Each row of a before or after table is a point. The points were changed in one or more steps. Then noise was added and the rows were shuffled. The steps act on columns, c1 being the first. What was done? A step turns or swaps two columns, mirrors them in a line or flattens them onto one, adds a multiple of one to another, or multiplies or shifts one. Angles are multiples of 10 degrees, from the lower column toward the higher: turns from -170 to 170, lines from 10 to 170 but not 90. Use the fewest steps. Two steps may share a column if one is a turn and the other turns, adds or multiplies; they go together, in the order done. Otherwise the lowest column goes first.

Before (9 x 2)
-.32	-.13
.06	.14
.13	.20
.02	.08
-.19	.08
-.18	-.22
-.14	.19
-.19	-.21
-.14	-.08
After (9 x 2)
-.80	-.25
.33	.39
.17	.29
-.46	-.44
-.35	-.15
.03	.17
-.45	-.45
-.47	.16
-.36	.39
Steps: multiply c1 by 2.5; multiply c2 by 2

Before (12 x 8)
.26	-.11	.27	.75	-.34	-.17	-.05	-.18
-.27	-.20	.01	.74	-.33	-.19	-.42	-.10
-.17	.34	-.14	-.33	.09	.05	-.31	.19
-.05	-.34	.16	-.02	-.24	-.20	.58	-.04
.00	-.30	-.01	-.41	.45	-.13	-.12	.16
-.12	.10	.13	.33	-.13	.06	-.42	-.34
.27	-.33	.02	.02	-.49	.06	.38	-.11
.08	-.04	-.30	-.07	-.09	.06	-.11	-.17
.01	.18	.05	-.33	-.43	.02	-.26	.47
.07	.25	-.19	.46	.06	-.20	-.21	-.20
.02	-.18	-.26	.48	-.55	-.11	-.23	-.25
-.21	-.04	.05	-.08	-.28	-.51	-.64	-.07
After (12 x 8)
.25	-.35	-.02	.04	.20	.05	.95	-.11
-.28	-.18	-.73	-.13	-.52	-.21	.24	-.10
-.20	-.06	.09	.07	-.72	-.51	.07	.02
-.13	.11	-.37	.06	-.43	.01	-.02	-.36
.07	-.04	.13	-.27	-.14	.01	.04	-.20
-.01	-.31	.36	.06	.05	-.11	-.71	.19
.00	-.20	-.42	-.36	-.40	-.17	.70	-.25
.08	.24	-.40	-.28	-.16	-.22	-.20	-.21
.01	.17	.33	.09	-.38	.13	.49	.43
-.04	-.36	.00	.18	.48	-.22	.69	.00
-.19	.35	.37	-.09	-.24	.09	-.30	.21
.29	-.11	-.78	.14	-.15	-.22	.48	-.14
Steps: turn c3 and c4 by 100 degrees; turn c5 and c7 by -70 degrees; multiply c7 by 1.6; turn c6 and c8 by -10 degrees

Before (12 x 14)
.27	-.10	.13	.16	.12	.10	.00	.23	.35	-.25	-.07	-.02	-.08	.21
-.11	-.01	-.40	.27	-.23	.25	-.20	.26	.12	-.07	-.16	-.21	-.21	.07
.05	.18	-.63	-.08	.11	-.05	.04	.36	.43	-.10	-.01	-.07	-.13	-.26
.15	.45	.15	-.21	-.10	.03	.22	.12	-.27	-.28	.01	-.29	-.20	.44
-.01	.12	-.01	.34	.30	.29	.26	-.37	-.25	.25	-.39	.14	-.07	-.25
.06	-.30	.11	-.12	-.12	-.33	-.27	-.14	.31	-.31	-.37	-.23	.16	.05
-.39	-.03	-.25	-.08	.40	-.20	-.03	-.28	.18	.24	.18	.45	-.06	-.16
.23	-.07	.04	.10	.33	-.19	.40	-.32	-.40	-.19	.07	-.30	-.16	.13
-.30	.19	-.02	.28	.09	-.06	.22	.16	-.14	.24	-.02	-.03	.06	-.05
-.09	.43	.18	.04	.28	-.17	-.23	-.18	.23	-.41	.32	-.12	-.06	.46
-.24	-.05	.06	-.32	-.19	.09	.05	-.08	.17	-.10	.26	.00	.40	-.32
.18	-.23	-.20	.18	-.15	-.06	.18	.11	.21	-.07	-.05	-.30	.42	.47
After (12 x 14)
.01	.61	.14	-.11	-.21	-.31	-.08	.06	.31	-.17	-.38	-.23	.15	.10
.00	.44	-.20	.16	-.08	-.06	-.03	.30	.22	-.20	-.06	-.33	.43	.95
-.01	-.41	-.01	.34	.37	.27	.12	-.18	-.24	.04	-.39	.15	-.08	-.50
-.01	.28	.13	.17	.09	.08	.05	.41	.34	-.01	-.08	-.03	-.08	.42
.01	.51	.03	.10	.42	-.17	.14	-.12	-.42	.00	.05	-.31	-.14	.25
.00	-.24	-.03	.28	.15	-.05	.06	.36	-.14	.09	.00	-.03	.07	-.09
-.01	.41	.16	-.20	-.02	.04	-.01	.32	-.26	.52	.01	-.29	-.22	.89
-.01	-.66	-.24	-.08	.35	-.19	.12	-.09	.19	-.10	.17	.44	-.04	-.32
-.01	.10	-.60	-.08	.13	-.04	.07	.55	.44	.20	.00	-.09	-.12	-.54
.01	.11	.05	-.34	-.18	.09	-.04	.11	.18	-.01	.27	.01	.39	-.64
.01	.37	.17	.04	.17	-.15	.06	.02	.25	.53	.33	-.11	-.05	.92
-.01	.28	-.39	.28	-.27	.26	-.09	.46	.12	.03	-.15	-.18	-.22	.16
Steps: multiply c1 by 0; turn c2 and c10 by 110 degrees; add -1 times c12 to c2; flatten c5 and c7 onto the line at 20 degrees; shift c8 by .20; multiply c14 by 2

Before (11 x 24)
.28	-.15	.01	.10	.09	.26	-.36	.12	-.03	-.06	-.21	.03	-.23	-.20	-.15	.55	-.02	-.47	-.17	.07	.70	.06	-.19	-.01
.19	-.06	.34	.27	-.14	-.24	-.29	.26	-.24	.05	-.31	.21	-.44	-.38	.30	-.18	.08	.09	.08	-.37	-.12	.15	-.15	-.18
.60	.40	-.10	.52	-.38	.17	.29	.12	-.17	-.34	.27	-.42	-.32	.15	-.15	-.13	-.17	-.41	-.08	-.16	.18	.07	-.18	.04
.30	-.02	-.37	.11	.12	.70	-.05	.17	-.03	-.08	.39	-.53	.55	-.28	-.08	.17	-.49	-.47	.14	.23	-.02	-.05	.19	.08
.36	.45	.12	-.04	-.29	-.59	.48	.17	-.23	.20	.03	.25	.14	.36	-.23	.30	.06	-.45	.14	.13	-.49	.02	-.20	.22
.04	-.33	.28	-.36	-.23	-.40	-.33	.57	.03	.04	-.03	.35	.16	-.40	.16	-.37	.33	-.22	-.03	.04	-.27	.20	-.21	-.08
-.04	.01	.15	.13	-.44	-.21	.33	.31	-.21	-.08	.32	.26	-.57	-.14	-.35	.23	-.08	-.50	-.31	.88	-.38	.38	.04	.10
.53	-.41	-.14	-.28	-.25	.53	-.27	.26	.09	-.82	-.43	.25	-.29	.09	.09	.13	-.61	.22	.26	-.21	-.41	-.25	-.20	.06
-.11	-.14	.11	.26	-.28	.10	-.08	.37	-.10	-.39	-.20	.03	.63	.03	-.20	.17	-.41	.51	-.09	.16	-.06	-.03	.10	.15
.52	-.19	.01	.21	-.13	.12	.13	-.08	.74	-.32	-.04	-.06	-.10	.21	.21	.24	.68	-.19	.63	.11	.15	.16	-.72	.32
.14	-.27	.53	-.28	.43	.18	-.22	.28	.65	-.08	.05	.04	-.12	-.14	.28	-.13	.03	-.23	.13	-.28	-.03	-.40	-.14	-.13
After (11 x 24)
.54	-.20	-.05	.22	-.16	.08	.11	-.37	.00	.35	.01	-.13	.07	.22	.22	.19	.71	.22	-.85	.11	.13	-.51	-.64	.34
-.07	.01	-.46	.11	-.47	.53	.33	.32	-.39	-.31	.31	.26	.32	-.15	.17	.23	-.11	.18	.31	.92	-.34	-.04	-.03	.09
.15	-.13	-.53	.27	-.12	.09	-.30	.16	-.20	.26	-.31	.16	.09	-.36	-.13	-.14	.04	-.25	.02	-.35	-.12	.21	-.22	-.21
.28	-.14	-.15	.11	.10	.24	-.30	.08	-.04	-.14	-.19	.03	.16	-.19	.10	.56	.00	.51	.21	.10	.73	-.05	-.18	-.01
.50	-.34	-.05	-.22	-.27	-.53	-.24	.14	.24	.39	-.43	.27	.30	.11	.80	.16	-.63	.26	-.27	-.21	-.39	.10	-.28	.11
-.11	-.12	.35	.22	-.30	-.45	-.10	.39	-.01	-.04	-.18	-.04	-.55	.02	.42	.15	-.39	-.25	.12	.12	.00	.08	-.08	.09
.03	-.38	-.12	-.39	-.22	.45	-.33	.43	-.16	.17	.00	.35	-.26	-.38	-.12	-.32	.37	-.16	.05	.05	-.27	-.06	-.38	-.10
.61	.35	-.12	.49	-.36	.22	.29	.02	-.12	-.02	.25	-.39	.31	.13	.31	-.11	-.19	.37	.20	-.10	.19	.05	-.26	.01
.11	-.27	-.50	-.30	.47	.05	-.23	.23	.52	.28	.05	-.01	-.26	-.15	-.08	-.14	.04	.25	-.32	-.27	-.07	-.44	-.20	-.16
.36	.45	.01	-.03	-.29	.73	.48	.12	-.12	-.28	.04	.21	-.19	.33	-.12	.23	.11	-.12	-.06	.17	-.45	.21	-.23	.17
.28	.04	.57	.04	.08	-.05	-.03	.26	.04	-.05	.36	-.54	-.15	-.28	.11	.11	-.45	.86	-.18	.22	-.01	.11	.13	.08
Steps: turn c3 and c13 by -140 degrees; turn c6 and c18 by 130 degrees; turn c8 and c23 by -20 degrees; turn c9 and c19 by -160 degrees; turn c9 and c22 by 110 degrees; turn c10 and c15 by -110 degrees
